Each row is a point. The window is the flat piece filled in between its corners: a triangle in 3 columns, a solid with four corners in 4, and so on. A path goes straight from each point to the next, and from the last back to the first. List the points from which the path goes on through the window.

Window (3 x 3):
[[-32 -20  56]
 [  7  -3 -54]
 [ 24  20  -8]]
Path:
(1): [ 45   3 -17]
(2): [ 23 -47 -21]
(3): [-42  17  27]
(4): [-24   1  30]
(5): [  7 -22  34]
(6): [  9 -29  49]
(7): [-60  -6  45]
(8): [ -1  19 -31]
(9): [ 54   3 -51]
(10): [ 21 -41  47]
(11): [-52  -5  -4]
(12): [-22  32  -1]
Through the window after points: 2, 4, 6, 12

Window, 4 rows:
[[ 28  17  26 -21]
 [ 12  -4 -21  23]
 [-38  -9 -41 -10]
 [ 19  18  44   6]]
Path:
(1): [-9 38 17 23]
(2): [ 19  35 -29 -12]
(3): [ -8 -10  60 -10]
(4): [ 28   0  34 -15]
(5): [ 14  30  31 -14]
(6): [ 23  27  19 -20]
(7): [ 27  -9  31 -14]
(8): [ 11  -9  36 -39]
Through the window after points: 6

Window (6 x 6):
[[-51 -27  23 -30  32 -40]
 [ 20  -6  -1   6   8  38]
 [-11 -25 -15 -44  14 -49]
 [ 34  21   6 -37 -12   7]
 [ 12  28   6  29   0 -13]
 [ 31   4  -8 -24 -53  30]]
Path:
(1): [ 23 -18  19 -17  -6   8]
(2): [  8 -28  -1  -5  -1 -44]
(3): [-12  25  -9 -34  17  -5]
(4): [  4  19 -23 -34  -8   7]
(5): [  5 -19  24 -37   9 -15]
(6): [-25 -28  25 -29  20 -31]
(7): [-57 -13  10 -25  31 -35]
(8): [-22   3 -42 -16  -8 -17]
(9): [ 24 -29  22 -27  -5  -8]
(10): [ -7 -60  23  -2  -8 -60]
(11): [-15 -10 -13 -44  19 -33]
(12): [  2  -2 -22 -22  -2  14]
Through the window after points: 2, 6, 10

Window:
[[-14  20 -16  -1   1   2]
 [  6 -19  -2  -3 -53  16]
 [  3  18 -48  60  13 -31]
 [  1  -3   7 -15  14   5]
 [-16   0  17  -8 -11  -7]
 [  6  22   0  20  -2   0]]
Path:
(1): [ -6  -5  -1   7 -26  15]
(2): [-17 -12  18   9   9  -1]
(3): [ 12  17 -18 -21   2   5]
(4): [ -2   5   5 -28  -2  -3]
(5): [-2 -9 20  5 -5 18]
(6): [-23   9  32  11  21  10]
(7): [ 24   3 -32  -7 -14 -12]
(8): [  5   3 -12   3  -5 -11]
(9): [-31   3  -5   4  19  24]
(10): [ -7 -12  -1  15 -17  18]
(11): [  2   6   9 -25 -16  -1]
(12): [ 21  -2 -13 -18 -41 -14]
Through the window after points: 2, 6, 12

Window, 8 rows:
[[  5  10 -14 -20 -11 -18  -2 -10]
 [ 23 -15   1 -11 -10 -23   8   3]
 [  1 -11  21  -4  36 -37   1 -12]
 [ -1 -19 -10  18 -22 -10 -15 -31]
 [-42 -23   5  -5  15  13   7 -12]
 [ 28  30  -4 -12 -11 -32  52   8]
 [ -2   8 -35   4   1  11 -10  -1]
 [ 16   3  27   5 -25  -5 -10   0]]
Path:
(1): [ -1   2   5   6 -24 -45   4   0]
(2): [ 16 -12  10  -8   3   2   9 -17]
(3): [ 17  16   9  -8   5  17   9 -12]
(4): [ -3  -8   8   0   1 -22  -5   2]
(5): [-11  13  -5  -9  -2 -26  -4   1]
(6): [ 20  -2 -20 -15 -12   4   2 -18]
(7): [ -9 -17  17  -6  21   6  17 -20]
(8): [-40 -16 -13   0  -9   1  -7  -1]
(9): [-11   5 -14  26  -1 -10 -12  26]
(10): [ 30 -15  10 -28 -11 -28   7 -60]
(11): [ 37  11  -3  -4  10  -7  -7 -25]
(12): [-29   2 -22 -23 -26 -21   6   8]
Through the window after points: 5, 7, 11

Window:
[[ 22 -23  41 -60 -27 -17  20  23   5]
 [ 26 -32  17  31  -1 -25  27 -32  17]
 [-28 -42  21  41   2  13 -47 -10   6]
 [ 27  21 -51 -55  10  -2 -24 -12  22]
 [-22 -59   6 -14 -39   1  25   8  12]
 [-37  17 -15  56  19 -38  20  -7   3]
 [  8  34  23  11   6  42  -4 -14 -51]
 [-40  -5  -5  24 -18 -12 -14 -23 -48]
 [ 42 -16  -7  21 -22 -13  14   8 -27]]
Path:
(1): [ -6  -5  20  28  31 -20  -6   5 -50]
(2): [ 12 -26  -6   3   8 -21  36   9  -9]
(3): [ 24  -4  44  30 -33   4 -25 -48  10]
(4): [  8  -1  25  35 -41 -12  11 -12 -11]
(5): [-13 -26   1   2  33  15   6  -3 -26]
(6): [  4 -53 -11 -14  30  -8 -14   3 -47]
(7): [ 17  27  12 -22 -24   1  10  -6  17]
(8): [ 11 -11  11 -15 -35 -17   8  -1   0]
(9): [-21 -51  22  -6  32  10  14  19 -41]
(10): [  7 -43 -13   6  22  -4   5   8   1]
(11): [ 20  23  13 -11 -28 -12   6 -19  16]
(12): [  3  24 -38  24 -35 -15  19 -29  44]
Through the window after points: 2, 6, 8

Window:
[[-25 -51 -50  -1  21 -30 -24   7 -12  -8  15]
 [-12  11  14 -21 -10   9  -5 -17  -5  -8  26]
 [-32  53  -2 -16  -9 -12 -24  11  18  26 -38]
 [ -4 -23 -38  44  34  -1   5 -12  14 -17   6]
 [ 19   3   0 -43 -45 -18   5   3   3  22   1]
 [-23  44  17  12 -15 -14 -31   7 -18  39 -31]
 [ 10 -23 -42 -47  28  19 -48  -2 -53  -3   7]
 [ 13 -30  35 -27  -1  15  -3  27  20 -19   8]
 [-16 -31  10 -10  12 -33  53   2  12  11  -5]
 [  3  24 -33   7   5 -25 -33 -17 -48 -60  -4]
 [-14 -33 -15   6 -11  25  12 -24  -8 -33  -3]]
Path:
(1): [ -8  -4  11  -6  17  -3 -19 -55   3 -13 -20]
(2): [-10   8 -25 -12 -10 -32  -1  47 -13  13   6]
(3): [ -5   4 -31 -19  -4   8   0  28 -55 -10  13]
(4): [-13 -13 -16  -5   4 -28 -15 -24   9   0 -11]
(5): [ -7  -5  -4   3   2  -7 -29 -24  15  25 -22]
(6): [-13  11   1  -3  -5  -8   2  27 -23 -10   9]
(7): [-12 -25  -6   4   1   3  38  30 -32 -10  45]
(8): [-11 -17   1 -21   5 -20  -6 -44  35   0 -55]
(9): [ -6 -12  30  14 -26 -46 -25 -57   6  -5   7]
(10): [-18   3 -49 -11  41  36   7  50 -21  -9 -14]
(11): [-39  13  -5   3   7  -2  -8  38 -29 -16  52]
(12): [  0 -21 -16  -7   1 -12  -1 -20  -7 -19 -15]
Through the window after points: 5, 7, 11

Window (12 x 12):
[[ 36  -1 -11   2  52  26 -17  -7  28   2 -56  36]
 [  5   0 -13  25 -13  31 -11  -7   6  -6 -24  10]
 [ 35  -2 -31  12   4 -19  -2  -7   0  -4 -41  16]
 [-18 -20   0 -10  18   4 -15 -13 -28  19 -16  16]
 [ -6  19  16 -17 -25 -21  11  -7  19  23  27 -31]
 [ 11 -14 -12 -23 -39  12  37   7   6  40   4 -10]
 [  2  -7  -4  41  60   0  23 -20  13  -6 -34  18]
 [ -5   3 -17 -38 -17  11  21  16  -3 -10  -7 -21]
 [-14  -4   0   8 -14 -29  18  35  29   7  38   8]
 [ -3   8 -35 -19 -16  -2  18  -8  14  16  50  -9]
 [ -9  42 -19 -24 -37   3  26  30 -12  43  27 -20]
 [ 38  -9  15  25  39   4   6  -2  -6 -12   5  16]]
Path:
(1): [-21  28  16  -5 -16  -1   4 -24  33  -2  -6  42]
(2): [  0   5  -8   5 -14  16  13 -14   4  -6 -13  12]
(3): [ 19 -11 -17  35  25  13 -34  24   3  22 -20  -5]
(4): [ 20 -20 -16  16  15  16   6   7  18  26  -7  -7]
(5): [  1  14   5 -21 -27  -7  26  -1  -6  -4   4  18]
(6): [-10   6  27 -33 -45  26  -4   5  -4 -20 -15  25]
(7): [ 16  -3 -59   0  35 -14  35  10   9  26  11 -43]
(8): [ 39 -32 -36  15  30  16  -6  23 -15  13 -25 -18]
Through the window after points: 2, 4, 6, 8

Window, 14 rows:
[[ -1 -23  11   4 -25 -24   1  -7  -6  -3   8   1   6 -17]
 [-13  -3 -16  -6   3 -37   2  -6  11  10   4 -12 -12   4]
 [-13   0 -13   7  -8  -1   2 -21 -17 -21   1 -12  18   8]
 [ 19  21  -5   3   6 -29  -4   8 -15 -11   3   5  19 -29]
 [-12  -1  -2  -9 -17   2  15  24  18  -6   3  -5  -8 -14]
 [  1   0  13  -9 -11 -17   9 -14 -13 -17 -10 -10 -23  15]
 [ 10 -25  15  18   8  27  -3   1  36 -21  -2   4  21 -21]
 [  0 -20  -7  -1  -7  -8 -18  11 -10  -1 -11  10   5   4]
 [ -4  -1  12  10  -5 -17   9   6  -3  -2  19  -1  14  27]
 [ -1  52   1  56 -32  15  51 -31  39  29   6  60  -2   2]
 [-20 -14   4  21   6 -20   9   1 -16 -26 -22  -4   1  -6]
 [ -4  -4  -7   1   0  -9   1  -1   5 -33  32  20  -1   6]
 [-23   1   4 -25  11 -16  12  -8  -8   3  13  11   3   5]
 [ -4  -9  -5  32  25   6 -25   7 -25  17   2 -20  -6 -43]]
Path:
(1): [-10   4   2   9 -14 -15 -16   2  -3  -5   2  13  14   6]
(2): [  7 -19  -2  -4   9   0  42 -14  17 -26   5  -9 -14  -3]
(3): [  2 -26 -16  10   2 -17  14  10 -12 -15 -19   8   3  10]
(4): [-25  19  23   8  -4 -15  -8 -13   4  -5  14 -12   0 -23]
(5): [-14  20   9  16  -2 -20  -7  -3  18   2  -1   6  14   7]
(6): [  5 -19 -16  -1 -10  -6  30  -2 -35 -14   7   4 -19 -15]
(7): [  4 -18  -7  -4   0  -7  44   0 -17 -12  -8 -12   2  -2]
(8): [-10  22  17   8 -16 -20 -30 -20  10  -5   3  11 -21  14]
(9): [-25  16   9  21  -7 -20 -13  14  11  -3 -19  38  19 -17]
(10): [  4  11  -3  17 -14   7  30 -16  11   9  16   9  -8   1]
(11): [ 10 -26 -22  15  -6  -5  13   2 -31   5  -3  -1   1  -5]
(12): [-12  19  13  18   5  -8  -6  -3  14   3   9   2   1 -15]
(13): [-31  -8  -1  10  15  12 -32   6  19 -20   4  16   6  -4]
(14): [ 32  -9   3   9 -18 -14  37 -11   4   6  -3 -10   8 -10]
(15): [ 14  -7   1 -14  11 -11  26  -4  -6   2  22   9   8   4]
(16): [-12  -3   9  22  -9  -3  -8   3  10 -14  -1  -3  11   1]
Through the window after points: 3, 7, 9, 11, 13, 15
